Each row is a point. Each copy is the shape, with its points in the same order, stretched, turned, moved and blurred by noise. Some copies are also mirrored. Which?
(in the rows, 128 means zero)

Shape (6 x 2):
95	73
96	134
134	137
127	113
182	130
102	152
Copy 1 (6 x 2):
73	137
108	159
128	135
109	130
140	106
120	160
Copy 1 is: only turned
Copy 2 (6 x 2):
95	186
149	155
134	120
115	140
102	88
155	142
Copy 2 is: only turned
Copy 3 (6 x 2):
119	90
168	107
140	140
127	131
93	184
180	115
Copy 3 is: mirrored

Shape (7 x 4):
120	155	157	136
112	105	104	150
112	123	99	173
107	160	167	90
119	130	63	159
144	165	164	105
134	110	110	143
Copy 1 (7 x 4):
115	130	112	145
148	118	153	164
148	122	153	193
98	109	107	111
164	102	141	188
114	123	87	108
155	124	135	148
Copy 1 is: only turned
Copy 2 (7 x 4):
138	118	75	153
122	130	130	158
123	162	109	157
113	66	73	134
108	164	120	118
153	97	74	124
143	130	133	149
Copy 2 is: mirrored
Copy 3 (7 x 4):
100	121	128	111
134	135	80	147
123	162	87	163
104	113	144	59
149	174	119	178
106	107	168	95
139	125	100	150
Copy 3 is: only turned

Shape (9 x 6):
134	100	114	106	119	104
137	150	149	142	93	175
87	138	94	148	125	143
111	102	124	174	95	122
157	91	129	100	149	117
151	107	97	141	112	102
107	169	165	99	163	129
160	142	123	139	170	169
108	92	117	139	94	117
Copy 1 (9 x 6):
82	120	171	122	101	143
170	96	135	95	143	140
111	106	132	145	169	159
113	65	160	147	157	137
99	119	132	114	75	148
107	107	170	151	115	153
134	172	93	84	113	94
169	114	70	121	108	161
85	81	177	133	142	149
Copy 1 is: only turned
Copy 2 (9 x 6):
161	127	92	150	157	138
124	135	119	79	83	130
85	131	120	156	134	87
146	116	151	99	124	86
146	99	103	135	155	163
172	95	125	152	125	109
72	157	143	142	168	171
76	68	125	135	83	135
151	137	117	116	154	105
Copy 2 is: only turned
Copy 3 (9 x 6):
125	142	86	88	120	125
134	116	142	177	119	101
122	156	162	104	103	123
130	94	137	91	99	115
102	143	84	112	150	142
111	130	104	82	126	89
171	160	147	153	170	152
99	142	155	169	177	112
127	118	107	85	87	128
Copy 3 is: only turned

Shape (11 x 8):
121	90	116	123	148	145	138	120
103	102	72	124	86	119	139	146
132	160	144	139	146	111	82	134
86	130	102	152	80	120	138	115
84	190	122	130	117	110	165	100
74	117	153	134	125	114	160	100
112	128	135	109	126	135	95	94
116	151	111	167	135	118	119	131
159	99	151	133	83	155	162	147
92	131	122	136	96	160	92	118
142	94	117	94	101	139	158	61
Copy 1 (11 x 8):
122	114	161	149	135	123	122	112
192	117	134	116	151	89	154	156
114	134	91	149	125	179	127	143
175	99	130	114	115	125	136	183
133	134	142	122	83	158	174	176
113	107	149	134	73	123	121	141
106	105	126	106	103	169	115	118
145	122	126	162	131	150	137	165
130	154	150	122	145	104	84	175
127	89	116	98	126	154	114	183
137	124	185	100	91	151	105	101
Copy 1 is: only turned
Copy 2 (11 x 8):
133	93	102	121	98	129	100	90
106	137	108	178	93	123	159	105
176	132	152	111	126	123	137	179
80	105	136	160	119	131	181	131
47	125	194	134	148	135	154	147
67	70	141	118	111	104	139	125
142	91	161	141	124	126	143	124
134	128	129	108	121	141	146	153
108	79	69	176	126	136	92	130
127	82	150	162	103	153	167	132
86	75	127	171	154	119	114	69
Copy 2 is: mirrored
Copy 3 (11 x 8):
99	109	98	142	139	148	125	118
136	69	122	104	144	199	116	140
128	112	171	120	93	114	123	83
119	90	136	79	101	192	152	151
83	133	167	56	89	120	117	138
84	125	125	115	93	126	143	167
83	95	131	124	130	122	156	107
136	110	156	92	76	156	119	100
139	172	135	111	183	170	148	160
97	88	164	119	108	173	159	113
78	126	65	99	201	131	181	142
Copy 3 is: only turned
Copy 4 (11 x 8):
94	138	140	134	108	126	131	108
115	155	162	130	122	79	151	148
152	112	128	139	150	149	101	131
142	151	148	158	140	75	144	127
177	119	166	125	156	104	113	90
116	125	153	178	165	105	152	88
126	100	110	127	128	115	125	110
153	151	146	147	136	122	104	125
128	126	167	138	84	149	174	127
134	108	117	159	111	88	118	139
111	128	125	80	94	122	167	74
Copy 4 is: only turned

Shape (14 x 9):
102	107	119	163	143	171	85	129	117
137	101	83	158	164	173	83	129	139
107	145	109	175	133	123	133	175	140
110	143	99	185	183	125	112	170	141
107	113	108	166	170	152	109	108	91
133	136	158	137	109	104	149	85	134
130	180	127	110	109	136	113	88	105
132	155	122	116	133	98	111	115	131
128	140	99	163	116	120	143	143	126
154	132	130	118	105	94	124	152	110
151	160	143	85	109	125	161	89	116
113	139	167	149	112	113	151	124	143
137	136	106	181	122	102	114	140	139
157	147	159	168	123	132	133	136	120
Copy 1 (14 x 9):
140	87	169	87	147	122	109	169	79
148	121	191	81	159	124	102	188	73
117	90	148	112	123	67	101	123	164
123	87	153	77	135	47	117	166	138
164	84	146	58	167	113	136	154	82
128	129	74	150	127	145	142	90	126
163	120	133	124	106	117	126	92	91
131	130	139	139	111	101	142	114	124
135	111	148	122	144	106	109	99	145
109	140	166	143	118	140	128	82	151
169	150	97	127	103	158	130	75	124
112	104	80	143	111	123	122	96	147
103	118	148	141	147	89	115	115	130
106	127	100	108	121	121	108	96	115
Copy 1 is: mirrored
Copy 2 (14 x 9):
95	69	142	94	153	122	96	161	157
90	77	154	127	189	123	111	129	147
179	103	92	111	165	122	81	126	90
186	104	138	100	195	130	80	117	96
81	121	178	95	162	122	93	161	134
150	162	130	141	108	98	122	166	139
114	150	133	119	116	56	165	150	130
161	142	131	123	116	99	143	116	114
141	124	105	137	152	107	97	137	92
152	116	107	129	109	148	155	131	82
115	198	119	131	112	90	188	143	131
180	140	104	120	121	113	103	164	136
171	98	126	147	153	109	87	139	95
164	114	140	132	173	126	136	187	120
Copy 2 is: mirrored
Copy 3 (14 x 9):
144	176	141	105	95	130	142	192	106
150	124	144	123	96	105	183	178	84
118	151	149	105	152	118	174	209	140
150	147	171	95	138	83	207	208	138
147	177	116	121	90	109	149	159	122
106	148	143	163	126	149	96	83	138
118	141	72	139	153	132	113	106	92
115	124	136	123	140	100	130	109	106
95	137	119	133	144	127	157	168	122
92	116	131	110	139	150	137	124	123
132	111	71	166	149	142	94	72	133
125	166	157	139	138	154	109	138	159
83	140	170	124	139	130	174	158	104
128	146	151	133	151	186	164	136	149
Copy 3 is: mirrored

Shape (15 x 12):
129	112	138	134	204	147	142	106	110	120	87	132
95	115	171	189	146	117	116	150	132	114	146	142
105	120	119	117	128	109	162	88	162	156	90	117
96	128	132	78	170	124	110	131	90	111	106	94
120	149	89	137	122	135	107	130	92	135	160	124
147	113	127	140	129	166	139	149	116	160	134	130
100	113	129	154	112	137	150	153	113	112	154	144
140	121	121	146	125	97	160	148	157	124	114	128
140	123	108	140	129	95	131	110	128	163	183	128
105	100	135	182	99	117	158	147	138	124	85	85
166	124	111	126	152	133	110	116	167	127	119	157
155	115	114	94	103	143	150	74	98	139	138	106
151	124	87	138	117	142	146	109	158	135	216	124
124	48	92	138	123	157	140	126	116	112	173	142
128	124	133	153	149	150	137	156	80	117	104	138
Copy 1 (15 x 12):
153	159	157	134	67	138	167	72	57	195	117	141
80	123	147	71	129	117	194	113	124	122	108	71
115	127	149	162	75	107	75	156	112	164	108	103
153	160	162	187	120	68	146	84	88	183	71	100
127	170	130	152	127	106	140	161	118	83	82	104
163	123	138	92	93	155	146	140	125	90	118	129
98	121	131	86	119	136	146	149	122	100	64	105
93	131	149	126	119	142	126	176	155	149	111	149
93	168	118	148	95	111	107	162	169	84	91	132
109	118	193	83	145	125	107	177	109	129	133	125
115	130	120	164	115	158	172	132	142	141	141	140
135	150	127	172	101	144	62	116	116	120	84	154
80	140	132	142	94	194	121	164	187	55	60	135
114	114	140	121	95	149	146	119	105	59	56	182
150	152	140	87	121	132	165	125	74	144	107	132
Copy 1 is: only turned
Copy 2 (15 x 12):
132	142	107	140	162	175	102	119	198	145	138	100
99	189	109	134	137	125	158	87	135	131	121	105
129	87	162	111	133	125	74	101	156	182	164	131
143	99	130	167	126	170	109	114	135	160	123	90
179	129	138	133	131	128	164	122	130	123	104	113
159	168	134	123	130	148	147	161	135	94	128	119
133	150	102	128	100	120	147	108	124	109	91	123
107	140	171	123	130	127	121	112	142	135	129	158
127	97	174	114	134	113	176	122	154	115	146	124
117	177	152	145	113	86	89	125	122	133	113	137
132	115	153	103	202	160	118	111	152	152	146	135
156	72	140	127	127	120	110	173	133	150	123	144
140	106	179	78	155	129	159	144	152	147	97	132
136	114	131	114	133	106	108	143	137	76	60	98
155	177	92	163	122	142	139	136	149	99	107	132
Copy 2 is: mirrored
Copy 3 (15 x 12):
148	185	90	79	96	109	177	103	126	112	165	95
122	112	137	97	86	179	102	69	121	128	154	101
155	132	122	114	170	134	176	149	110	166	120	107
152	157	67	98	125	118	140	121	126	154	180	172
109	145	149	120	112	118	71	133	134	147	148	132
110	107	156	115	100	111	143	133	160	126	149	110
98	107	123	115	87	174	116	134	105	143	124	119
108	114	108	137	153	140	137	110	133	140	111	108
116	128	163	123	161	149	94	139	146	125	174	108
83	88	134	98	126	133	174	96	107	197	102	145
150	138	121	128	160	111	102	122	165	70	119	87
111	142	153	128	180	130	160	182	121	123	144	144
110	128	168	134	172	185	81	173	181	100	120	101
78	98	113	70	114	161	121	193	142	105	150	124
97	144	116	104	63	108	138	102	113	142	153	120
Copy 3 is: mirrored
Copy 4 (15 x 12):
101	136	158	92	152	148	119	105	114	160	121	186
125	183	147	93	124	97	137	191	113	163	153	117
81	104	139	113	128	151	166	95	182	106	133	106
106	126	148	137	136	78	146	118	89	112	149	184
124	132	91	149	115	107	84	162	99	122	140	123
161	114	146	128	111	176	116	160	129	140	149	131
161	134	127	124	140	108	138	182	122	143	147	113
154	168	133	114	141	159	155	118	168	132	131	103
131	145	86	100	109	126	98	151	173	96	160	140
118	162	179	123	114	156	175	159	150	129	90	62
140	142	121	114	116	155	113	85	158	172	143	158
143	68	128	105	108	133	121	109	151	88	110	149
165	122	121	127	116	134	61	144	199	136	161	161
155	112	108	133	119	110	117	174	163	159	130	203
150	141	134	117	145	144	128	158	76	149	119	124
Copy 4 is: only turned

Shape (18 x 12):
93	133	152	152	150	123	150	107	121	99	101	131
99	166	169	152	117	149	109	106	108	142	182	101
142	134	128	135	130	108	152	97	149	63	106	128
170	80	114	96	134	107	131	128	126	101	107	84
129	120	83	91	131	140	100	145	97	165	151	105
130	122	131	128	147	127	110	127	130	95	105	94
127	142	126	111	101	107	74	130	83	181	142	135
77	137	140	164	133	113	150	125	165	112	124	130
114	135	157	144	147	152	123	128	155	137	162	149
139	82	137	101	109	109	113	150	95	156	129	88
77	165	164	117	113	157	102	96	140	142	134	124
114	129	116	83	92	98	99	163	104	152	164	101
116	104	112	93	89	142	105	156	83	124	147	144
123	159	150	146	144	122	146	142	135	96	113	131
142	131	136	101	148	126	178	128	129	114	104	108
140	105	106	97	158	115	129	147	101	96	115	94
108	123	114	151	144	120	175	91	140	85	127	141
142	137	123	158	114	138	152	131	136	102	78	90
Copy 1 (18 x 12):
134	162	129	92	139	115	94	135	132	113	113	91
98	102	162	131	139	144	124	160	180	128	134	63
161	194	122	125	160	123	151	121	124	112	142	106
187	130	107	146	148	99	173	66	145	111	138	151
120	83	134	183	126	98	137	126	145	154	120	155
154	125	109	131	155	130	130	103	128	114	122	117
115	82	137	161	94	113	128	127	141	170	168	113
155	167	141	127	120	159	92	157	124	98	110	92
129	122	177	118	134	148	136	150	131	110	126	118
159	83	121	146	98	100	147	74	170	124	141	127
120	98	149	136	130	110	99	172	120	111	143	76
123	84	148	204	94	112	130	97	155	127	149	116
87	95	139	176	85	81	169	118	147	127	126	123
122	160	132	109	147	144	105	122	144	98	139	113
153	153	132	113	158	89	112	108	158	93	139	154
137	129	117	150	154	95	139	78	139	123	110	143
149	202	142	127	153	116	132	157	133	120	102	106
152	152	77	113	140	146	125	131	168	91	134	129
Copy 1 is: mirrored
Copy 2 (18 x 12):
139	129	149	107	194	129	109	96	103	74	88	127
166	140	110	122	140	123	172	69	97	106	134	186
155	137	171	130	169	93	107	119	150	107	96	109
124	155	159	112	113	108	46	139	126	149	142	154
95	164	106	120	105	132	92	97	124	171	154	155
141	157	132	132	140	98	76	111	94	128	120	137
131	130	67	83	109	121	157	109	145	143	146	168
143	135	146	149	177	185	120	107	121	77	104	111
143	134	149	143	146	158	158	94	78	131	104	128
114	133	112	95	101	140	90	136	120	128	161	189
158	155	91	151	173	138	182	115	93	132	131	153
99	148	67	133	91	146	124	132	166	120	159	192
85	98	100	130	147	102	130	113	168	136	134	155
134	142	138	133	158	117	133	110	105	80	101	109
110	170	161	119	149	135	104	133	104	103	130	133
96	161	136	110	127	101	44	111	117	119	116	155
136	128	191	118	195	144	99	86	147	95	86	108
148	146	157	141	160	107	99	117	115	117	154	84
Copy 2 is: only turned
Copy 3 (18 x 12):
109	110	149	143	124	131	128	112	181	131	117	141
172	102	147	43	164	118	164	180	155	141	109	147
143	102	108	193	84	136	109	137	142	155	113	123
91	111	72	152	61	126	131	136	74	138	138	159
125	118	106	60	133	134	137	144	59	74	159	162
112	99	110	143	118	145	136	151	137	134	124	170
131	106	71	83	180	74	143	117	92	88	125	136
128	119	148	116	135	154	148	87	173	157	142	105
149	146	140	103	150	142	147	151	153	160	148	113
81	136	73	84	105	109	151	103	78	133	138	163
120	82	136	70	189	114	129	163	176	122	125	105
125	134	60	59	136	123	159	104	78	111	116	135
135	150	51	71	129	118	84	109	105	120	129	168
125	127	140	161	138	157	141	136	157	153	90	130
85	130	150	154	102	153	134	139	115	149	103	105
93	135	94	132	81	149	131	146	94	91	129	178
150	123	155	145	72	140	107	115	159	132	140	122
113	70	137	152	145	147	110	121	112	171	119	162
Copy 3 is: mirrored
Copy 4 (18 x 12):
153	144	125	87	140	99	100	106	154	115	128	163
101	128	97	128	188	164	177	161	85	98	150	129
151	141	87	77	126	123	50	103	116	152	116	154
89	109	157	100	87	145	52	111	123	164	82	94
74	133	160	175	88	133	170	124	104	151	113	80
121	125	149	122	120	116	70	140	116	150	106	151
134	135	150	131	109	128	209	159	64	109	131	89
173	133	107	102	155	123	133	70	139	140	132	175
156	119	101	146	115	175	133	122	118	105	168	156
94	96	183	104	119	147	135	122	126	128	99	65
151	131	87	124	146	166	171	150	111	93	131	173
98	104	121	117	123	118	189	133	105	150	113	58
113	102	118	160	111	104	151	126	115	92	110	71
173	144	106	110	136	96	80	126	145	143	131	142
125	143	120	91	104	125	66	102	194	146	105	104
86	128	155	114	95	91	70	130	142	175	101	106
139	154	91	97	132	120	97	56	140	128	139	155
146	156	147	131	163	133	64	97	139	140	70	126
Copy 4 is: mirrored

Shape (17 x 12):
131	84	138	249	181	152	143	123	122	154	122	107
133	121	96	137	129	126	115	138	142	121	106	109
117	142	129	120	139	148	138	139	143	142	114	109
131	136	122	114	135	136	124	86	133	122	103	137
134	129	110	105	121	68	143	142	129	110	133	135
115	143	130	120	118	99	116	130	123	107	125	128
129	129	124	178	125	116	133	127	149	109	129	138
142	141	101	103	129	72	116	103	129	121	143	102
137	108	146	121	127	149	136	132	170	122	139	130
130	136	136	111	128	155	156	140	120	126	108	134
103	89	120	112	124	128	132	141	126	116	109	113
134	139	135	128	137	128	106	132	127	114	146	128
138	126	90	110	138	132	111	123	124	159	113	135
124	140	93	111	120	149	138	113	144	106	182	123
140	126	125	114	126	134	117	127	117	125	122	139
148	116	129	131	153	159	142	144	129	104	106	117
113	131	116	168	205	130	131	131	135	124	141	138
Copy 1 (17 x 12):
119	92	148	90	96	204	131	111	95	67	57	87
122	119	128	139	132	115	119	137	131	118	123	78
116	99	134	137	156	131	132	127	144	101	135	121
118	94	123	153	126	143	130	141	143	161	120	116
123	143	112	110	126	99	89	127	110	152	151	138
125	136	98	138	130	108	124	120	125	138	133	135
105	130	123	117	120	120	129	103	99	144	103	109
129	121	116	116	100	96	122	143	127	157	157	111
116	133	172	139	155	125	142	116	137	142	131	123
108	107	130	140	159	143	117	144	131	115	122	152
160	131	135	153	157	132	107	129	125	109	130	116
114	132	125	129	126	113	140	133	145	134	110	131
124	106	119	116	137	143	113	162	163	137	118	88
125	114	157	114	146	72	148	146	127	162	107	126
118	129	120	133	135	136	125	149	144	140	114	128
107	107	153	150	134	135	113	146	132	103	106	123
121	83	137	105	112	131	99	108	151	113	73	113
Copy 1 is: only turned
Copy 2 (17 x 12):
184	131	106	70	91	132	101	33	54	112	158	90
115	96	104	113	131	105	121	142	95	125	141	115
103	118	147	116	118	139	112	142	99	135	119	129
101	123	124	144	171	105	80	144	98	134	141	118
126	86	136	132	159	110	141	163	166	121	130	123
127	109	130	133	168	115	149	159	124	129	120	124
155	104	81	121	144	130	124	119	110	121	123	95
142	94	137	138	198	106	114	189	121	119	138	140
115	120	91	115	136	153	99	109	115	116	131	165
83	148	140	136	110	127	113	135	133	126	132	127
96	115	117	87	125	96	134	120	115	119	127	149
133	112	116	150	168	133	130	133	115	100	134	133
105	78	135	158	138	101	83	143	100	132	127	121
117	120	92	114	155	139	92	170	121	69	107	151
107	116	119	157	147	102	113	134	123	113	135	125
93	144	115	113	121	128	121	117	131	103	167	121
140	82	125	91	164	159	128	100	102	98	145	88
Copy 2 is: only turned
